Each wall is flat, endless, passes through zero and stands at right angles to its row. A trip goes straight from one point to another. Which walls does it cross, in order?

Walls:
(1): 0  7  -10
(2): -4  -52  -28
(3): 8  -33  -58
(4): 34  17  36
(5): -12  19  -22
(6): 52  9  -7
(7): 8  6  -29
Trips:
54  -13  2 to -32  -6  9 -> 7, 3, 6, 4, 5
42  -17  -1 to 24  7  -5 -> 1, 2
-17  1  50 to -33  -17  -10 -> 4, 2, 5, 3
39  -27  0 to 21  43  1 -> 2, 1, 3, 5
-16  7  -58 to 13  28  2 -> 6, 2, 4, 3

Walls:
(1): 41  -10  -13  -9  -13  12  -54  -26  40  -12  8  50
(2): 12  -20  -32  -21  -12  41  -4  -56  -60  -52  -17  56
(3): -38  14  -27  2  -13  -14  -28  -7  -27  -10  -18  17
(4): 50  11  -9  -24  20  29  -38  5  -15  59  -2  15
(5): -8  -17  -4  -47  -11  -8  -5  -11  60  17  -49  -5
Trips:
-9  25  29  15  15  -18  0  -9  2  38  8  26 to 12  15  30  7  -7  29  -21  25  -48  59  28  -40 -> none
-18  -11  -16  28  -7  3  18  -9  -12  48  2  4 to -10  10  13  -15  3  3  -24  29  -24  -10  -12  7 -> 2
2  -24  9  53  0  -2  14  -38  -2  -16  38  -2 to -21  5  36  -4  35  -4  5  -8  -9  -47  36  -25 -> 1, 2
-48  54  25  -1  -71  4  -10  13  -29  27  22  -19 to 29  30  -22  56  -26  -10  32  8  9  13  22  17 -> 3, 1

Walls:
(1): -17  -29  -34  -28  -7  -16  23  23  -47  38  -14  9  -26  -22  -2  2  33  2  19  -12  2  -35  6  -2  0  11  24  -6  -7  -32  30  10  0  -2  -30  35  12  -60  23  49  62  4  -18  25  9  12  17  0
(2): 3  7  4  -8  -1  36  -1  31  2  9  8  -81  76  21  -21  -32  13  15  22  -17  -26  -48  -28  -39  -9  43  -28  0  -44  -8  5  1  -21  -24  -7  28  20  -14  12  -30  -24  -5  -8  12  3  7  -5  2
(3): -11  18  -51  11  5  -51  10  -19  -7  38  -19  -5  74  -29  5  10  4  -3  -27  -12  -19  -36  -28  63  22  22  16  -20  -6  -2  0  -26  57  4  6  0  -3  -28  -4  52  -14  -16  -9  25  5  57  33  -54
(4): -14  -29  15  -36  -8  16  -37  3  -15  16  34  -26  10  9  5  -28  17  18  22  -40  -15  -9  -15  -2  -49  22  -1  -27  -59  19  3  -47  -23  45  -14  24  8  -18  25  -5  -18  26  0  17  10  6  10  49
Trips:
-44  8  23  8  12  4  15  -21  -27  -7  17  10  -21  46  -28  20  -23  -17  -2  -17  6  -14  7  -10  -7  -12  19  34  31  -4  -46  -38  28  -15  5  22  -1  53  23  20  0  6  -50  -9  32  41  -20  -45 to 1  -8  0  -2  29  24  3  6  11  -52  -75  6  -50  25  -40  -39  -22  -21  -1  13  -5  24  48  -28  27  -23  11  -20  -20  -7  48  11  14  48  -39  7  59  39  6  3  -43  -13  34  -38  7  9  -6  -13 -> 3
-2  5  36  -4  -28  -1  -13  10  17  -10  7  -1  35  28  -26  -10  -18  -18  -25  21  13  -5  -18  10  -2  -9  -31  8  67  13  -25  2  47  -10  -24  16  43  -5  2  -34  -36  -18  -14  2  2  31  -14  -17 to 9  -9  28  28  -26  52  -6  11  16  2  11  6  23  10  -6  0  10  28  29  33  28  6  -44  20  -47  -24  24  -56  -29  29  3  0  16  -4  15  -47  -6  -42  16  -6  -46  -2  -15  15  -4  59  28  -14 -> 4
-30  -5  -23  18  -5  2  12  -21  -8  34  10  -22  -15  -66  -20  64  -19  -14  -6  -19  12  -11  -15  -5  -1  -9  1  -62  -26  14  -41  -61  -16  5  -8  -2  11  11  40  -2  48  1  43  -11  -6  -8  -9  6 to 5  -23  -21  -36  15  -26  12  -36  20  -8  -19  -12  0  10  38  19  -6  -20  15  -30  -44  18  -26  14  16  47  -11  -8  22  -18  -3  -35  39  -18  -2  41  28  63  -13  15  -16  -45  57  -38  -14  -25  -6  33 -> 1, 4
31  43  25  26  -21  -6  -43  10  17  27  34  -27  44  -9  50  26  -21  12  6  10  -29  32  14  -67  -27  -52  -39  -9  4  -22  -15  49  -2  -7  -11  -32  -24  -3  -13  -29  44  47  -15  33  -13  8  24  -2 to 31  4  -20  -24  4  -10  28  0  2  11  -62  29  33  -5  3  9  -23  -31  -24  15  -48  17  4  -2  -13  -8  -32  18  -44  1  34  -2  0  -23  -5  -17  2  -72  16  -57  -40  -26  -33  -45  -35  7  -16  10 -> 3
17  40  20  -20  6  34  36  3  30  -7  12  49  2  32  17  -4  6  -19  -12  20  5  -45  40  16  -39  18  4  -2  25  10  62  -9  -10  -15  40  -15  7  26  74  -31  13  45  4  1  -13  -42  17  -16 to -17  -16  17  -5  -8  -7  17  -4  -2  -14  16  35  -15  -12  62  -21  -18  11  -25  -39  -30  -43  11  35  7  5  2  23  10  -11  -12  0  12  -2  35  -1  24  -12  -24  -33  54  -1  -41  -43  15  -26  -37  9 -> 1
-18  23  23  -48  -1  -13  0  45  -19  -41  -22  7  22  -28  -17  -31  -30  -4  -5  -28  -53  -50  49  30  -38  -18  42  -14  -24  -16  -20  -35  8  -5  -25  12  -8  38  -10  -33  -14  -32  -15  -16  19  -5  -24  18 to -36  31  -37  22  44  -29  7  -5  46  -15  3  -23  -14  -36  9  27  -7  -31  -7  -24  32  -27  -23  9  -6  12  34  31  -45  -5  -35  36  16  4  40  14  -30  -28  35  -17  -2  3  -5  36  -16  19  19  -6 -> 1, 4
-21  -3  43  -5  27  -3  44  -20  39  56  10  -35  -8  34  -10  -17  13  -20  48  -6  -33  14  4  1  25  -51  -32  9  -43  2  -26  18  -10  11  -18  17  19  -4  -23  40  5  -24  -12  31  17  -8  -39  30 to -60  -26  2  -5  28  37  -15  29  37  6  -16  -6  0  -46  -11  18  -18  31  -37  -14  34  34  35  26  -16  9  6  -28  -20  -9  21  8  -41  -31  1  -10  -21  14  -47  -12  14  -73  33  -28  -14  -51  24  -35 -> 1, 4, 2
-16  -19  -18  -40  54  58  7  -3  -20  -7  19  14  0  -4  18  -10  -48  28  10  -5  -10  -17  -21  -10  -4  -23  -23  3  1  3  25  3  20  10  17  7  8  8  -41  -17  15  10  -13  23  22  -43  -11  5 to -25  44  22  -13  -16  2  -10  15  9  -1  -23  48  70  19  12  2  -4  14  9  -19  -26  32  -12  -36  -32  -13  59  15  0  17  22  4  -51  -16  -37  10  -2  -38  -8  30  28  -13  -2  10  18  -14  16  1 -> 1, 3
